Each row is a point. Each copy is the shape, with its points in the same order, turned, moved and blurred by noise. Some copies are also mirrored. Which?
(in the rows, 128 means zero)

Shape:
[[115  96 129]
 [122 168 148]
 [177 101 133]
 [138  75 168]
 [171 114 119]
 [104 114  79]
 [181 143  95]
 [137 153 149]
 [197 148 156]]
Copy 1 (9 x 3):
[[ 99 113 125]
 [151 151 157]
 [148  71 124]
 [ 97  68 155]
 [153  88 114]
 [107 143  83]
 [181 103  97]
 [154 129 156]
 [191  84 154]]
Copy 1 is: only turned
Copy 2:
[[122 115 150]
 [117 155  94]
 [109  72 107]
 [ 76  96 157]
 [124  82 100]
 [180 109 145]
 [139  87  77]
 [112 139  96]
 [ 87 102  63]]
Copy 2 is: mirrored
Copy 3, 9 rows:
[[132  76 140]
 [ 81 129 137]
 [169 129 154]
 [150  85 189]
 [162 128 135]
 [131  77  85]
 [156 157 103]
 [100 132 146]
 [144 175 162]]
Copy 3 is: only turned
Copy 4 (9 x 3):
[[131 107 160]
 [146 106  88]
 [ 90 149 143]
 [ 84  94 156]
 [107 156 139]
 [178 137 168]
 [130 183 119]
 [131 116  95]
 [ 83 155  88]]
Copy 4 is: only turned

Shape (9 x 4):
[[ 90  93 184 160]
 [137 105 129 140]
 [ 93 172 106 121]
 [148 165 154 156]
 [145 151 153 107]
 [130 109 103 135]
 [ 78 183 149  98]
 [106 110 109 124]
 [173  78 188 173]]
Copy 1 (9 x 4):
[[137 179  60 128]
 [118 134 113 141]
 [167 129 150  83]
 [115 184 152 114]
 [ 96 146 137  89]
 [133 114 127 140]
 [154 151 128  40]
 [143 111 109 121]
 [ 70 186  87 173]]
Copy 1 is: only turned
Copy 2:
[[172  62 144 146]
 [159 130 127 120]
 [ 75 115 120 119]
 [120 139 183 127]
 [127 120 157  83]
 [142 138 105 122]
 [ 70  70 143 100]
 [132 117 100 122]
 [217 125 172 130]]
Copy 2 is: only turned
Copy 3 (9 x 4):
[[117 186 127 167]
 [128 135  96 119]
 [155  88 163 123]
 [121 146 152  81]
 [ 92 113 139 101]
 [144 114  93 120]
 [119  95 191 146]
 [143 109 105 142]
 [ 89 204  82 101]]
Copy 3 is: mirrored

Shape (12 x 8):
[[146 108 152 173 142 142 117  96]
 [ 96  81 150 171 181 124  84 140]
 [123 154  70 152  81  98 154 109]
 [144 153 119 117  74  84 121 109]
 [107  89 158 182 142 144 111 143]
 [124 129 139 140 116 119 178 140]
 [165 149 108 118  85  72 137 133]
 [150 154  94 122 134  64 140 108]
 [118 140 127 113  85  90 176  74]
 [ 70  72 152 141 136 161 111 123]
 [ 70 126 178 187 154 127  94 134]
 [156 175 116 130 167 139  91 142]]
Copy 1 (12 x 8):
[[105 121 206 132 113  85 135 123]
 [137 159 206 135 181 102 144 124]
 [ 68  85 133 122  99 161  86  79]
 [ 72 116 100 136 109 109 126  88]
 [140 122 203 127 157  71 120 115]
 [147 105 144 145 109 108  83 113]
 [ 74 108  89 145 111 120 112 125]
 [ 75 146 117 139 102 158 118 127]
 [ 99 119 124 170  73 136 115  65]
 [165 119 198 141 156  93 146  80]
 [135 170 201 110 159  79 113  83]
 [104 144 136  58 119 112 148 143]]
Copy 1 is: mirrored
Copy 2:
[[135  98 102  86 118  99 133 141]
 [132  82 137  56 176 131 118 142]
 [166 153  70 161 110 137  65  91]
 [147 167 101 140 129  71  76  86]
 [125  89 107  90 166 121 127 166]
 [155 136 121 165 134 115 118 149]
 [157 180 118 140 113  79  59 106]
 [170 151 137 127  98 108  79  82]
 [176 163  92 172 119  97 134  79]
 [107 121 104  94 188 144 159 144]
 [122  56 113  98 196 111 114 124]
 [ 78 103 153 108 101 107  73 101]]
Copy 2 is: only turned
Copy 3:
[[182 109 145 136 136 142 110  91]
 [149 113 178 111 121 210 116  75]
 [160 185 124 135 124 118 163 177]
 [138 135 134 139 107 106 115 188]
 [155 107 149 146 132 195 131  86]
 [137 127  96 143  99 140 160 119]
 [131 143 102 115 111 118 112 190]
 [150 162 122  83  94 112 115 159]
 [161 122 129 132  75  87 168 166]
 [134  84 187 143 126 180 170  86]
 [146 129 182 165  86 204 114  80]
 [106 168 141 115 138 121  79  93]]
Copy 3 is: only turned
Copy 4 (12 x 8):
[[100  84 132 150 138 161 150 101]
 [ 95  49  88 152 122 101 154 117]
 [125 160 137  91 176 135  95 160]
 [137 159 110 117 125 171 117 165]
 [120  63 129 164 133 111 150 113]
 [130 153 136 143 157 113 160 133]
 [127 172 116 116 137 163 136 194]
 [ 94 164  86 101 157 155 148 168]
 [138 197 111 132 164 154 112 117]
 [128  86 121 164 104  87 127  81]
 [153  49  84 152 152 109 156 108]
 [112  99 108  68 110 143 193 146]]
Copy 4 is: only turned

Shape (12 x 9):
[[134 147 170 138  83 133  89 159 145]
 [144 115  99 112 183 156  97 109 149]
 [145 147 176 118 174 164 141 121 105]
 [148 154 151 181 131 126 185  98 150]
 [ 29 109  89 152 139  83 106 135  96]
 [155 150 148 113  85 128 119 194 164]
 [ 92 120 166 134  84 163 146 126 148]
 [ 93 161 129 112  80 144 119 119 147]
 [146 146  99 128  79 157 101 112  49]
 [128 140  91 163 182 137 106 165 162]
 [131 123  93 123  80 140 113 138 147]
 [151 115  87 154  96  73 102 144 152]]
Copy 1:
[[180 108 139 169 114 117 123 108 161]
 [130 143 140  59 154 165 111  87 147]
 [ 96 100  99 109 131 127 141  75 121]
 [117 152  77 127 165  94 176 136 147]
 [166 166 132  68  35 171 151 177 126]
 [183 123 103 182 135 136  84 111 154]
 [125 102 120 161 122 158 156 149 173]
 [153 133 150 162 132 167 153 141 132]
 [163  72 162 101 140 127 130 163  74]
 [185 159  88  68 135 161 124  90 157]
 [171 125 143 126 150 155 108 162 145]
 [194 176 134 107 133 105  91 164 154]]
Copy 1 is: only turned
Copy 2, 12 rows:
[[146 170 131 142 127 131  82 128  73]
 [119  98  92 141 173 124 134 182 152]
 [138 131 126 165 112  56 123 154 144]
 [109 150 135 207 118 107 174 120 101]
 [ 39 149 171  58 146 132 138 182  88]
 [181 141 140 145 104 153  85 105  80]
 [146 178 158 128 170  97 146 120  82]
 [128 177  97 102 137 117 133 118  82]
 [ 63 123  88 117 142  83  78  76 101]
 [124  81 122 157 137 137 140 196  80]
 [124 134 110 126 153 161 123 112  89]
 [ 86 137 128 150 136 198 111 126  97]]
Copy 2 is: only turned

Shape, 17 rows:
[[112 142 124  70 122 159 128 138 140 108  95]
 [ 94 114 103 114 103 132 127 144 142 102  92]
 [ 97 111 139 107 140  72 129 132 148 110 107]
 [105 148 113 132 205 146 126 129 137 108 124]
 [106 159 117 116 119 155  73 160 150 220 171]
 [186 135 138 126 100 134 118 133 151 112  89]
 [124  78 106 122 121 120 144 131 158 145 206]
 [ 95 131 159 117 130 130 130 126 158 108 166]
 [131 140 111 116 102 114 142 110  66 113 112]
 [133 144 101  86 209 140 130 149 150 105  90]
 [111 161 119 126 100 157 147 175 122 182  91]
 [140  21 102 120 215  87 137 160 100 104 111]
 [ 94 156 128 113 128 113 121 169  98 118 103]
 [130 142 154 117 113 134 140 132 137 113 116]
 [105 134 155 122 135 155  96 152  95 176  93]
 [ 99  92 131 114  97 109 132 119 155 189 100]
 [233 157 164 101 219 144 144 147  75 114 184]]
Copy 1, 17 rows:
[[ 83 145 166 115 128 101 112 112 155 137 161]
 [115 148 154 137 102 130  93 126 168 121 139]
 [114 127 133 122 128 143 128  86 173 135  96]
 [113 114  83  98 100  97 145  88 152 142 172]
 [ 34 157  95 123 117 102 165 132  86  43 131]
 [140 153 185  86 128 121 131 126 100 127 128]
 [ 93 106  79 117 150 199 132 159 132 100 153]
 [108 129  90  90 152 137 101 112 141 110 134]
 [128 136 145 168 143  99 122 148 127 178 128]
 [102 106 141 100  96 109 163  64 162 153 185]
 [107 203 138 139 123  85 164 143 140  93 151]
 [143 110 122 172  98 222 159  53 148 182 166]
 [123 145 134 162 132  85 123  98 156 119 132]
 [124 153 145 103 152 113 120 121 134 130 136]
 [ 83 202 117 147 111  97 146  91 107 128 139]
 [ 75 186 133 125 116 161 147 140 152 114  90]
 [136  97 112 105 202 112 203  65  52 178 208]]
Copy 1 is: only turned
Copy 2, 17 rows:
[[141 104 122 107 109 104 126  95  98 132 142]
 [107 127 116  87 134 120 151 102 105 125 144]
 [144 119 106  98 130 175 166 113  83 106  97]
 [159  85 115 132 181  92 183 139 109 111 120]
 [165  95 150 108  54  78 203 185  93 196 122]
 [136 109 175 129 106 145 121 116 156 129 155]
 [ 80 118 116 177 115 146 175 171  73 168 125]
 [132 140  95 166 103 108 159 125 103 122 102]
 [121  75  81  88 125 139 117 149 156 141 119]
 [173  68 133 121 180 110 148 112  74 102 150]
 [154 132 133  52 107  86 129 176 117 157 142]
 [ 84  64 145 109 227 178 145 152  54 120  71]
 [145  95  95  70 116 116 144 148 111 104 112]
 [143 124 114 127 113 119 125 133 129 119 120]
 [159  90 146  66 117  82 138 145 126 156  79]
 [133 154 128  85 112 153 147 131  98 198 105]
 [174  16 135 205 144 125  90 220 126  97 114]]
Copy 2 is: only turned

Shape:
[[117 115 169 115 117  72 138 130 107 100 111 103]
 [143 160 161 156 109 155 116 132 114 150 107 100]
 [154 129 166  83 135 143  82 178 119  96 122 118]
 [ 46 162 133  99 108 109 109 226 152 133  97  94]
 [161 121 114 160 128 101 104 242  98 130 147 135]
 [149 117 122 161 136 125 108 126 111 149 139 169]
 [169 108 114 139 136 127  82 242 105  56 132 101]
 [164 102 113 126  72 145 233 127  92 123 146 114]
 [168 129 111 132 112 131  83 131 154 123 135 134]
 [161  97 108 153  68 149  86 126 114 146 148 131]
 [120 146 106 121 122 148  94 132  98 150 144 103]
 [157 159 152 152 133  94 103 125 151 145 144 180]
 [161 102 180  96  96 124  85 137 164  97  35 160]
 [122 100 133 139 109 158  92 154 142 140 151 126]
 [137  92 123 153 144 122 156 124  97 134 100  97]
 [ 93 101 107 127 135 148  77 131  95  40  80 200]
 [ 96 157 101 146 136 151  96 170 114 144 143 109]
 [166 161 171 167 136 139  99 153 138 145 148  95]]
Copy 1:
[[141 121  89 148 186 131 136 145 124 159 156 119]
 [150 147 143 120 158 113 155 107 191 136 118 116]
 [150 121 167  94 167 133 166 179 113 147 114 110]
 [100 130 139 143 213 103 129 127 107 180  50  44]
 [193 140 150 143 183  77 126 154  93 117  51 150]
 [160 160 137 126 110  78 134 114 121 120 134 142]
 [174  78 165 106 202 120 140 170  83  98  61 153]
 [124 126  75 142 106 149  96 139 181 170  90 205]
 [168 140 138 101 115 137 153 104 106 116 111 113]
 [156 145 138 128 112 125 185  79 122 133  96 169]
 [126 126 138 148 117 101 180 125 145 121  95 107]
 [186 186 110  96 125  84 133 116 111 131 141  97]
 [176 123 184  82 165 159 126 102 100 203 174 106]
 [118 163 155 117 142 119 162 109 107 127  96 137]
 [129 122 135 174 145 122 104 125 156 120 143 152]
 [114  52 169  77 134  60 128 109  67 157 166 135]
 [115 132 144 133 144  77 154 119 136 106  70  95]
 [166 176 135 105 169 119 160 130 167  93 108 112]]
Copy 1 is: mirrored
Copy 2:
[[178 142 144 163 123 126 115 180  90 159 141 140]
 [111 170 127 125 108  91 106 131 141 154 132 110]
 [165 147 161  78 168 111 107 171 144 150 109 153]
 [117  55 202 126 106 110  70 185 129 180 100 111]
 [128 140 190  62  77 120 107 138 100 174 126 203]
 [121 138 111  97 106 107 161 111  96 135 138 155]
 [161 136 185  58 120 137  61 155 144 158 141 229]
 [181 184 117 171  61 164 109  88 111 117  67 149]
 [155 129 128  86 119 130 146 113 152 156 156 142]
 [147 150 120  88  67 130 155 126 159 104 141 138]
 [106 132 131 129 109 111 140 147 170 141 113 153]
 [133 136 114  83 128 112 167 123  82 187 145 116]
 [224 116 148  86 155  63 106 136 110 121 157  92]
 [114 127 152  82 110 140 126 139 138 109 133 132]
 [138 158 151 176 116 110 112 112 108 115 139 165]
 [179  66  65  94 149  78  92 158 100 101 142 194]
 [ 78 106 143 114 105 114 111 145 151 155 116 163]
 [ 98 186 149  94 128 124 114 131 135 180 151 118]]
Copy 2 is: mirrored
Copy 3:
[[151  98 140 105 125 142 112 117  83 162  78 115]
 [103 116 153  97 117 155  71 128 156 104 102 134]
 [104 148 100  98 164 174 134 100 120 114  81 106]
 [145  57 139 164 120 194 166  77 162  95 100  89]
 [108 122 163  90 121 191 167  65  84  59 112 164]
 [101 134 138  94 123 150 119 144  88 102 158 161]
 [ 92 171 132 117 135 187 157  17  87  87  80 143]
 [188 178 184  62  77  80 131 133 130 104  94 135]
 [ 75 155 129 114 132 158 140 140 130 130 128 155]
 [109 160 171 118 151 135 124 150 121 102 135 193]
 [ 99 114 142 122 150 110 121 123 135  91 127 129]
 [ 84 102 103  76  97 169 128 164  94 124 134 173]
 [119 176 116 145 123 242 117 167 108 168  88 101]
 [125 145 134 116 155 159 136 116 147 111 154 156]
 [125 144 183  91 110 127  91 106  92 130 140 106]
 [134 175  61 195 119 154 112 118  47 107 140 120]
 [ 96  99 136 136 128 132 132  93 145  73 145 136]
 [ 71 111 141  65 126 169  93 106 147 112 116 158]]
Copy 3 is: only turned

Shape, 15 rows:
[[139  77 170 143 141  87 152 119 176 123  80 167]
 [182  85  86 104 126  87 157 117 122  74 107  74]
 [124 159 102 124 113 176  91  90 137 129 157 116]
 [111  82 138 104 119 182  65 106 167 130 170 109]
 [161  81 101 188 138 129  97 112  82  93 146  80]
 [132 147 137 107 145 139 142  96 138  89 107 128]
 [139 103 128 107 160 172  66 128  94 143  88 158]
 [ 83 157 114 103 127 102  89 110 158 159 115  97]
 [182 178 163 111 115 150  86  84 101 120 165 165]
 [126 170 161 133 103  91 123 112 182  70 105 120]
 [107 121 137 118 134 104 149 120 187 141  97  98]
 [150 122 163 180 162 145  72 158 157 162 148 104]
 [139 158  87 152 148 115  83 151 122 137 109 163]
 [163 137 133 169 100 133 112 166  93 124 112 110]
 [125 120 103 103 152 115 144 137  88 103 155 101]]
Copy 1, 15 rows:
[[187 140 138 107 130 166 117  63 109 112 126  69]
 [ 88 177 200  62  86 153 105 101 111 123 105 125]
 [128 132 150 157 103 164 170 190  98 139 134 161]
 [122 100 162 172  96 169 211 132  97 171 106 122]
 [105 150 154 115  89 114 117  98  62 174 109 186]
 [134 120 175 109 117 176 126 149  86 104 155 115]
 [162  60 117  94  83 146 174 126  87 111 108 156]
 [131 136 157 154 165 147 174 158 114  79  87 133]
 [150 118 142 160  69 185 157 133 107  92 198 191]
 [118 158 154 171 128 190  98 129  87  75 140  88]
 [136 160 157 118 161 156 156 128 104 104 114  74]
 [115 134  78 143 145 156 188  87  61 142 129 149]
 [140 116  88 112 130 163 116 144 118 102 106 176]
 [102 147  94 121  87 106 122 119  93 109 140 146]
 [ 88 113 183  92 127 129 130 128 128 131 142 156]]
Copy 1 is: mirrored
Copy 2, 15 rows:
[[ 89  46 135 119 116 105 103 160  76 123 110  93]
 [ 95 147 124 127  41 117 157 159 126 129 156 126]
 [140 122  96 116 127 147 116  54 144 148 102 176]
 [148  69  43 107 117 115 117  71 170 128 117 149]
 [110  83 156 145  98 150 183  86 166 128 183 152]
 [131 120 132 125 104 100 133 115  95 146  99 167]
 [193  67  98 175 136 170 152 119 113 145 102 135]
 [148 108 116 118  99 153  63 114 142 103  76 178]
 [105 109  98 136 136 154 178  45  78 139  66 167]
 [106 114 134  83 101 109  97  99  54  97 114 176]
 [120  95 136  91  93 115  67 140 126 109  92 129]
 [141  28 136  68 118 174 134  68 143 123 111 126]
 [135  93 139 134 130 215 115 116 100 144 115 168]
 [129 121 159 116 135 181 158  84 119 102 145 116]
 [117 143 131 113 111 141 172 153 162 125 106 165]]
Copy 2 is: mirrored
Copy 3:
[[163 192 136 168 129  88 134 128  71 160 159 126]
 [116 107 124 160 150 154  41 165  69 148 161 100]
 [ 92 117 129 110 188 119 130 141 113  92  96 168]
 [ 63 159 105  71 176  78 122 110 100 103 118 137]
 [ 51 151 183 140 159 107  46 170 100  97 125 136]
 [141 114 135 139 170 123 138 155  81  98 150 139]
 [ 93 177 172  79 137 153 138 123 106 101 173 167]
 [ 84 107 126 140 176 118 187 134 131 163 136 136]
 [131 138 121  93 168 100 108 174 147  80 156 223]
 [129 142  87 190 170 102 158 189 109 116 139 131]
 [118 119 112 170 143 103 160 117  92 146 135 111]
 [ 46 169 139 143  90  71 139 133 126 106 120 165]
 [101 161 164 127 125 158 144 178 124 140 104 171]
 [ 98 167 153 167 120 147  93 157 154  84 129 145]
 [108  88 167 108 147 117  89 172 126 123 147 104]]
Copy 3 is: mirrored
Copy 4 (15 x 12):
[[117  89 116 124 112  80 109 125 215 126 165 114]
 [157 178 175 167 167 107 147 140 194 127  98 114]
 [114 119 112 129 156 164 108 106  86 138  77 109]
 [102 127 122  98 155 181  54 155 113 166 109 104]
 [138 178 145  86 195 133 141 143 129  81 131 120]
 [127  95 143 146 146 110 108  88 164 135  78 125]
 [155  39 159 113 160 168  86 151 128  92 135 107]
 [135 110 128 174 142 143  90  89  96 170 153 109]
 [164  66 106  91 152 104 125 114  94 130  56  74]
 [117 127 117 147 151  85  95  48 164 143 104  74]
 [109 126 127 182 121  99  84 112 158 153 144 125]
 [ 80 111 139 100 143  91  70 148  82 101 162  92]
 [134  86 150 132 118 145 138  95 105  86 154  84]
 [153 135 119 134 147 114 103 129 127  46 120  82]
 [176 154 176 132 124 129 110 122 128 117  99 141]]
Copy 4 is: only turned

Shape, 17 rows:
[[136 165 163 116 104  97 100  96 131 193 143 142]
 [104 136 130 111 113 117 167 153 200 101 112 147]
 [155 107 112 140  90 149 121 161  89 111 121 183]
 [121 160 122 155 112 122  96 153 149 204 101 129]
 [119  84 128 137  96 153 206 161 175 110 142 115]
 [167 122 134 117 146 148 145 168 207 114 147 127]
 [103  91 123 103 127 149 100 144 122 114 109 144]
 [138  89 118  91 134  92 143 182 109 123 125 153]
 [101 117 108 146 149 121 113 155 102 115 184 187]
 [140 118 167 139 141 112 105 101 144 175 114 117]
 [127 141 143  85 108 164 179 163 206  71 155 112]
 [138  75  72  95  96 137 129 156 137 101 151 169]
 [142 143 119 166 110  73  84  94 150 161 109 109]
 [149 179 120 145 146 123 151  84 157 178  94 141]
 [149 132 143 123  93 140 197 191 200  73 128 115]
 [132 181  99 134 133 113 115 103 127 211 143 111]
 [138 141 130 149 111 105 109 103 167 218 121 168]]
Copy 1:
[[137 180 128 143  75 156  80 102 125 131 169 138]
 [157 112 163 140 145 111 119 171 129 142  93 155]
 [108  97 104 102 152 120 100  68 110 117 106 104]
 [122 153 140 105  84 186 141 105 107 141 140 167]
 [129  66 126 109 178 116 108 194 111 155 131 156]
 [111 125 107 117 143 149 105 193 164 145  82 150]
 [140 110 133  89 148 124 147  98 169 133 138 114]
 [111  81 117 129 130  97 133 117 159  86 128 156]
 [144 113  61 102  93  73 129  93 137 143 112 138]
 [162 161 112 124 117 184 112 132 144 116 171 137]
 [105 103 152 141 160 105  97 210 151 180  88 122]
 [102 104 115  69 171  71 107 113 147 120 107 145]
 [145 210 112 133 129 161 136 103 101 116 154 164]
 [157 171 140 111  86 168 104 160  89  91 119 119]
 [ 98  80 141 158 177 122 107 199 119 155  79 149]
 [111 189 123 100  57 150 118 140  96 114 168 142]
 [163 171 129 102  89 176  79 110 111 118 146 186]]
Copy 1 is: only turned
Copy 2 (17 x 12):
[[155 122 152  80  72  96 111  96  82  98  91 110]
 [170 188 125 144 108 153  88 127 146 113 169  99]
 [ 76 106 181 154 110 126 127 128 127 149 156 107]
 [167 151 178 139  59 123 125 169  96  98  82 113]
 [137 188 127 164 184 144  98 152 133 128 164 101]
 [170 140 140 135 142 195  70 119 148 105 127  97]
 [ 95 137 121 139  76 148 109 142 137 155 123 143]
 [116 117 114 181  93 126 107 104 140 144 126  72]
 [120  87 120 119 107  91 122 152 188 148 119 112]
 [160 116 139 113  84 129  80 138  67 127 101 122]
 [152 194 115 135 160 178  75  96 164  88 177 127]
 [107 145 142 165 129 145 148  98 167 180 137  99]
 [202 115 169 131  83 116 127 138  67 127 108 147]
 [188 121 149  82  86 151 144 153  70  88 143  88]
 [158 173 139 188 161 176  72 116 146  81 178 107]
 [176 128 145 107  88 107 168 145  90  78  76 103]
 [177 139 191  93  74 113 121 155  89 128  90  77]]
Copy 2 is: mirrored
Copy 3:
[[178 121  97 157 147 126 105 125  95 129  99 189]
 [106 171  98 157 128 160 146 143 155 166 124  97]
 [101 115  77  91 121  93  65 129 169 120 129 122]
 [128 127 105 175 161 108 113 177 122 111 148 186]
 [ 76 126 117 118 141 167 116 174 128 164 113  57]
 [107 177 129 139 171 175 111 148 161 107  96  94]
 [127 138 117 125 159  88  98 108 152 142 159  99]
 [ 80 163 102  80 162 104 114 104 136 152 121 134]
 [115 139  67 110 140  57 130 116 130  92  95  97]
 [158 135 131 143 156 141 103 129  85 104 147 153]
 [101 146 135 156 150 183 133 132 187 165  76  59]
 [ 99 171  95 100 147  82  67 137 159 160 100  83]
 [153 158 142 161 100 108  99 154  89 110 133 180]
 [114 144  88 205 127 161  86 127  88 103 131 161]
 [ 71 148 131 128 124 199 136 162 186 155  96  83]
 [122 123 112 201 158  98  93 142  78 109  92 184]
 [161 152  68 166 153 129  89 173  86 115 130 177]]
Copy 3 is: mirrored
Copy 4, 17 rows:
[[106 174 152 141  89  96 102 192 181 134 131  92]
 [ 74 163 130 140 134 118 155  93 177 151 132 186]
 [154 157 127 157 146  91 118  80 121  98  97 111]
 [ 95 182 176 117 167  86 113 179 144 149 104 117]
 [ 93 164  60 120 162 153 137  80 190 139 101 167]
 [127 119 114 135 185 123 178 135 200 136 145 165]
 [143 136 153 120 130 136  97 102 139 101 120 161]
 [139 153 120  87 121  84 150 107 157  70  97 147]
 [138 170 158 131 126 146 180 108 128  65 108 111]
 [122 170 124 133 128 117 102 200 146 129 143 145]
 [108 107 107 133 135 149 164  82 232 160 130 174]
 [139 145 125 110 152 111 133  57 158  81 146 125]
 [110 189 147 111 120  84 128 172 112 158 172  95]
 [ 38 146 128 151 135  88 127 187 121 136 133 119]
 [108 142  82 134 161 116 180  73 207 183 110 180]
 [ 67 149 157 102 132 104 124 194 142 126 117  63]
 [ 69 198 159 150 158  88 105 180 164 114 143  92]]
Copy 4 is: mirrored

Shape, 17 rows:
[[ 98 112 196 103 116 136 131 126 137  94 125 112]
 [150 123 123 118 105 152 114 154 131 112 120 131]
 [161 100 108 138 182 123 116 160 133 157 104 115]
 [126 108 114 229 112  90 122 104  87 130 127 118]
 [113 118 124 109 133 120 148  57 119 111 150 108]
 [104 119 127 123 106 147 139 148 136 181 111 152]
 [111 102 157 110 101 132 120 136 136 116 123 120]
 [ 83 121 125 106 120 113 117 144 111 100 118 108]
 [167 117 116 106 112 113 117 161 136  98 130 139]
 [156 101 132 109 240 131 141 136 130 132 166 182]
 [ 98 120 117 104 129 150 130 136  97  94 120 173]
 [152  96 112 142 137 144 142 157   7 118 114 113]
 [150 103 133 129 153 141 128 159 140 112 111 106]
 [154 104 158 115 139 154 162 109 143 111 110 138]
 [161 136 169 123 102 141 188 145 143 115 105 145]
 [146 157 142 111 115 153 124 156  98  97 124 143]
 [156 125 117 127 110 153 149 167 129  95 144 123]]
Copy 1:
[[154 118 118 195 108 117  81 137 104 140 124 147]
 [140  96 117 121 129 113 118 116 108 135 133 111]
 [130 160 117  76  95  88 134  91  85 168 155 139]
 [115 136 121  93  26 160 140 124 105 103  76 112]
 [ 85 145 134 171  89 143 130 161 134 152 140 114]
 [111 109 103  93 119 106  88 128 140 135 125 172]
 [138  98 121 150 111 109 107 144 107 130 124 145]
 [104 116 105 160 111  81 117 130  91 117 108 123]
 [145 113 143 115 151 108 138 129  85 132 127 109]
 [156 212 161 101 120  67 116 125 150 187 142 111]
 [109 121 127 126 121  73  79 147 133 139 109  90]
 [136 150  43  87  72  96 107 157  84 137 119  58]
 [148 130 111 127 116 103 119 103  89 170 134 131]
 [137 136 137 134 123 136  82 128 113 184 136 122]
 [142 134 114 120 161 158  74 130 105 153 107 139]
 [147 119 102 130 146 114  92 118 115 114 130  82]
 [146 110  99 118 150 125 138 124 113 154 103 105]]
Copy 1 is: mirrored
Copy 2, 17 rows:
[[167 109 133 130 113 138 112 121  95 109  72 130]
 [112 113 120 120 153  91 135 153 119 131 109 101]
 [ 83 132 126  89 141  85  97  94 117 128 171 120]
 [119 114 150 103 139 154 172 145  86  88 212 114]
 [179 188 133 128 139 154 142 122 131 121 141 139]
 [100 111  86 165 156 111 124 129  95 139 132 147]
 [137 120 120 130 149 126 123 131  98 120  99 118]
 [135 104 126 109 127 162 122 133 131 146 114 124]
 [105 139 116  99 143 107 125 147 123 126 105  67]
 [152 171  52  85  88  53  90  86 124 117 176 113]
 [153 104  72 117 125 123 128 159 154 124 125 122]
 [120 106 120  31 137 118 122 207 108 135 174 153]
 [118 120 141 105 129  91  90 120 115 123 130 108]
 [145 157 121 133 130  87  98 139 114  84 118 131]
 [107 156 120 147 100  95 110 176  85  96 101 117]
 [119 118 111 103 113  92 153 175 128 130 103 118]
 [128 134 133 124 129  95 118 171 114 149 119  80]]
Copy 2 is: mirrored
